Each row is a point. Two turns around zero, p and q, are shown by what they do to some points. Write where each new point lands after one turn and then the other. Backwards means that the second turn is done in reverse. Each puzzle has new turns, and all numbers are rounded.
In the rows, zero is written as 128.

Turn p:
[146 141 112] -> [131 152 116]
[150 118 131] -> [147 127 113]
[137 105 141] -> [144 107 119]
[ 82  67 130] -> [ 97  59 119]
[140 170 116] -> [128 172 138]
[114 167 138] -> [122 151 164]
Turn q:
[119 132 166] -> [119 153 157]
[138 167  77] -> [179 116  90]
[141 114 152] -> [114 122 155]
[114  98 117] -> [ 99 121 110]
Where do these land?
q, then p backwards: [120  81 149] -> [ 81 133 106]
p, then q: [165 163 131] -> [176 125 146]
p, then q: [113 114 122] -> [110 131 117]
p, then q: [118 132 160] -> [113 124 158]
p, then q backwards: [124 150  78] -> [ 77 111 136]

Turn p:
[113 148 166 160] -> [ 95 172 125 123]
[111 122 155 125] -> [113 139 146 108]
[128  96 157 134] -> [128 145 168 126]
[152 104  80 142] -> [151 101 129 177]
[112 119 104  96] -> [131  86 130 115]
[152 180 105 111] -> [150 124  69 120]
Turn q:
[158 145  91 126] -> [155 128  85 121]
[ 99 112 133 117] -> [101 132 144 113]
[ 87  83 103  96] -> [ 67 128 120  88]
[165 127 114 106] -> [142  97  99 122]
[136 163 155 140] -> [165 131 153 141]
[156 133 140 141] -> [146 117 124 154]
[ 96 132 161 170] -> [121 162 170 158]
Where do these land?
q, then p backwards: [ 92  86 121  82] -> [ 60 138 144 111]
p, then q: [124 135 137 132] -> [133 133 132 118]
q, then p: [118  95 153  84] -> [111 112 179 104]
q, then p: [127 161 126 156] -> [145 154  99 135]
p, then q backwards: [148 132 122 170] -> [135 122 126 174]
p, then q: [159 159 109 145] -> [145 152  87 134]

Turn p:
[150 106  98 124 109 136] -> [132 141 100 129 165 130]
[144 154 126 162 137 107] -> [140 142 154 152 125  96]
[101 143  66 131 137  87] -> [ 72 166 148 163 146 129]
[119 122 158 149 134 149] -> [153 113 121 134  97 134]
[ 84 155 159 124 109 122] -> [112 141 137 104  74 129]
[145 146 137  58 118 136] -> [118 117 145  61 153 140]
[123 139 152 117 142 146] -> [141 111 144 113 112 143]
[141 145  97 132 129 144] -> [141 153 140 135 151 140]
[145  43 160 155 136 124] -> [143  67  64 159 126 109]
Turn q:
[121  98 130 126 134  98] -> [112 103 108 148 130 113]
[122 143 110 118 105 106] -> [114 140  97 109 122 131]
[183 151 107 104 135 123] -> [140 152 112 147 102 179]
[ 60 112 186 124 141 122] -> [146 106 126 128 189  65]
[112 103 111 127 112 168] -> [135  94 151  94 117 129]
[121 154 132 165 167 160] -> [121 150 184 133 157 137]
[177 136 121 131 101 118] -> [130 152 116 138  79 139]
Where do these land?
p, then q: [153 112 113 111 121 122] -> [118 115 127 145 150 149]
p, then q: [134 154 120 182 102 161] -> [128 190 132 132  94 148]
q, then p: [120 189 114 153 133 147] -> [136 125 181  93 105 147]
q, then p: [126  61 119 118 153 106] -> [120 115  72 176 123 133]
p, then q backwards: [120 117 156 105 151 154] -> [131 103  99 104 128 154]
q, then p: [151 106 139 100 135  99] -> [140 152 106 163 146 123]
p, then q: [ 99 155 173 139 147 130] -> [153 128 114 113  91  87]
q, then p backwards: [122 130  90 116  82 106] -> [ 97 107 152 103  87 127]
